Each point is reached from the start by the listed moves, each made 0, 1 or 2 times, or once backwards (-1), plus a little noise. Say if it took an odd or an even number of moves. Then give how often each move was made.

Moves:
(1): [-20 -23 -18]
(2): [ 12  17 -33]
(3): [ 18 -17   0]
Start: [-19   2  -1]
Points:
[-13  13 -88] -> odd (1, 2, 0)
[ -2 -59 -17] -> odd (1, 0, 2)
[  7 -37 -52] -> even (1, 1, 2)
[-37  18  -3] -> odd (0, 0, -1)

Moves:
(1): [ -8 -11  -7  -3 -21 -18]
(2): [-17  -2  -4   2  -4 -12]
(3): [-12 -12  16  32 -11 -13]
(4): [-4 -6 -8 18 -4 -6]
(5): [ 32  31   7 -13  23  -2]
(6): [ 13  39   1  -6 -23   1]
Start: [ 12  -7 -27  -7  21  18]
Points:
[72  5 -3 43 95 16] -> even (-1, -1, 1, 2, 2, -1)
[ 23  54 -59 -39  -3 -17] -> odd (1, 2, -1, 1, 1, 1)
[ 50  54  -4  62 -49 -27] -> odd (1, -1, 2, 2, 1, 2)
[  0  17   4  56 -66  10] -> even (0, -1, 2, 0, -1, 2)

Moves:
(1): [-18  10  -5  19   1   2  -7  11 -23  -9  -5  -5 -20   2]
(2): [  4  17   0  -5  -4   8   2  -5 -16  -4   7  14  17   2]
(3): [ -3   5  26   2   0 -12  -3 -12  -6 -12 -25   7  -5   6]
(4): [  9   2  -9   1  11  -1 -10   1  -2  18  20 -18 -11 -16]
(5): [  5  17   7   3  12   5   5   0  -1   3 -11   8 -17  26]
(6): [  8 -11 -14 -11 -10  -1  17   3 -19  27  33   5  17   0]
(7): [-5 -2  3 -2 23 -4 -7  2  4 -8 -8 -2  1 -3]
(8): [ 1  4  6  3  3 12  3 -1 -6  3 10  3 -7 10]
(9): [  3  -9  -3 -10 -14   4  -8  10   0  10  10  10   0  10]
(10): [-27  -8 -33  15 -28   9 -24 -10 -16  12  22  -5  -3   4]
(11): [ 10   1  -2   4  21   4   3  -7  -2   0  -6   0  -8 -22]
Start: [ 13  10  -1   7   6  18  -1   6   2 -16 -14  -1   5  -6]
Points:
[ 84  68  37   1  95  -3  39  -9 -77  27 -24  14 -38 -28] -> even (1, 1, 2, 2, 2, 2, 0, -1, 0, -1, 2)
[ 10  -8  -5   8  42  13  -6  54  16 -11  17 -47 -17 -29] -> odd (1, -1, -1, 1, -1, 0, 1, 1, 0, -1, -1)
[ 31  85  16  43  66  47 -21 -61 -80  -1  -1   3 -44 -26] -> odd (0, 2, 2, 2, 1, 0, 0, 2, -1, 1, 2)
[-32  51   5  35  22  41  -8  21  -9 -78 -40   5   2  28] -> odd (1, 1, -1, -1, 0, -1, 1, 1, -1, 0, -1)
[ 36   2   5 -28 -70  41  24 -28 -69  48  37  88  39  64] -> even (-1, 1, 2, -1, 1, 2, -1, 1, 2, 1, 1)
[-41  28 -74  62  56  51 -77   7 -17 -19 -32  -9 -74   2] -> odd (1, 0, -1, 0, 2, -1, 2, -1, 1, 2, 2)

Moves:
(1): [ -7  -6 -14   7  -5  -5   9  15  -5  -1  -5   4  -3  10  -5   5   6 -14
  10   9  -1]
(2): [  8  -2   8  -4  -3   6  -4   4 -12  -5   7   3   7   4   0  -4   4   2
  -3   0   7]
(3): [ -1   4  -3  -1  -2   2   5 -10  -6   2   5  14 -11   9   9   1  -2   6
  -2  -1   5]
(4): [ -3  -2 -10   2  -9 -11  -5  -1   7  -4   9  11   1   0  -6   4  -3   4
  -7  -2  18]
(5): [  2  -2 -10   0   4   0  -4  -9  -5   0  -2 -13   7  12  -4  -8   2   7
  -2  -5   9]
(6): [ 4 -5  7  1  1  4  5 -8  6 -1 -3  1  7  5  1 -4  1 -5 -5 -2  1]
(7): [  4   7 -13   3   3  -3  -3   1   9  -3  -4  -2  -6   3   1 -15  -9   8
  -3  11  11]
(8): [-10 -11  14   2 -17   5  -9  -8  11  -6  -6  -2  12   8  -4   5  -5   9
   8 -11  -7]
(9): [-4  7  2 -9  4 -7 -2  8  4 -2 -2 -1  2  2 -3 -5 -9 -2  0 -1  3]
(10): [ 13  -2   0   9  19  -4  -5  -3  -2   2  -1  14  -4   3  -1   3   1   0
   8   3 -15]
(11): [  3   6  12   0 -10 -13   2  -5   1  13   8  10  -1   1   5   3  -2  -9
  -6   6   3]
(12): [  8  10   1  -8   4   1   8  -1   6   3   5  -3   7  -2  -7  -9  -3   9
   1  13 -16]
(13): [ -3 -12  13  -9   3 -12   7  -6 -10  -4  10  -5 -12 -16  -6  10  -4   2
  12  -6   4]
(14): [ -2   7   5  -1 -13  12  -6   5 -13 -14  19  -9 -14   9   5  -2  13 -10
 -14  12 -11]
(15): [  0 -10  -5  -9   0  -2  -5   7  -9  -1   8   0  -1  -1   2   2  -5   0
  -4  -7  -8]
(16): [ -4   4   5   0  12 -10   3   9   8   4  16  -3   0   1   5 -10   6   7
   5  -5  -9]
(17): [-13  -8   3  -5  -1  14  -7   2   1   9  -2   8  -6  -5  -3  -2  -7   9
  -5  14   1]
(18): [  0   4   5  12  -6 -10   4 -10  -3  -4  -6   3   7  -3   7  -5  -3   0
  -7   5   0]
Start: [  7  -3  -9   6  -7  -1   0   5  13  -2   1   1   0  -2  12 -18  -6  -7
 -12   2   5]
Points:
[ 19  42  22   6  22  -6 -26  15 -38 -15  30  23 -35   1  56 -72 -16   8
 -49  35  12] -> odd (-1, 2, 1, -1, 0, -1, 1, -1, 2, 1, 0, -1, 0, 1, 0, 1, 1, 2)
[ 78  -3  22  -5  29   8  32 -14 -33 -19   8  -1  12  -4   6 -27   7 -29
 -11   9 -10] -> odd (0, 2, 0, -1, 0, 2, 0, -1, 0, 1, 0, 1, 1, 0, 0, -1, -1, 0)
[-41 -76  38 -47 -39  10 -58  -4  35 -18 -17  19  47 -39 -44  13 -73  49
  -4 -43  38] -> odd (-1, 1, -1, 2, 0, 0, -1, 2, 2, 0, -1, 0, 1, -1, 1, -1, 2, 0)
[ 31   6  18  14   9 -21   1  33  -2 -53  79   0  18  45   6 -43  33  -7
  -6  10 -95] -> odd (1, 1, 0, 1, 0, 1, -1, 1, 1, 2, -1, 2, 0, 2, 1, 2, -1, 1)
[ 18 -23 -36 -26   6 -18 -15 -56  10  19  17  64 -12 -23  -4 -33 -83  88
 -38  25  37] -> even (-1, 0, 2, 2, 1, 0, 1, 0, 0, 1, 0, 2, 1, -1, 2, -1, 2, 1)
[ 37 -14 -81  20  17 -45  18  39 -12 -38  41 -32  16  21 -28 -49  23   4
   3  11  55] -> odd (2, 2, -1, 2, 2, 0, 1, -1, -1, 0, -1, 1, 1, 0, 0, 1, -1, 0)
[-15 -22  18 -24 -14  15  13  26  15  28 -13  41  -7  15 -18 -27 -39  16
  34  52  22] -> odd (2, 2, 1, -1, 0, 0, 1, 1, 1, 0, 1, 1, 1, -1, -1, 0, 2, -1)
[  7 -56  23   7   7 -27 -32  31 -20 -24  48 -24  -9  37  -9 -49  -2  15
  36  18 -30] -> even (2, 2, -1, -1, 2, 0, 2, 2, 0, 2, 1, 0, 2, 1, 1, 2, 1, 0)
[ 33  15  25 -56 -12 -67  18  24  17   6  82  -5  43  -8 -12 -58 -26  -3
 -57  16  52] -> odd (0, 2, -1, 2, 1, 2, 0, -1, 2, -1, 2, 2, 1, 0, 1, 1, 0, 0)
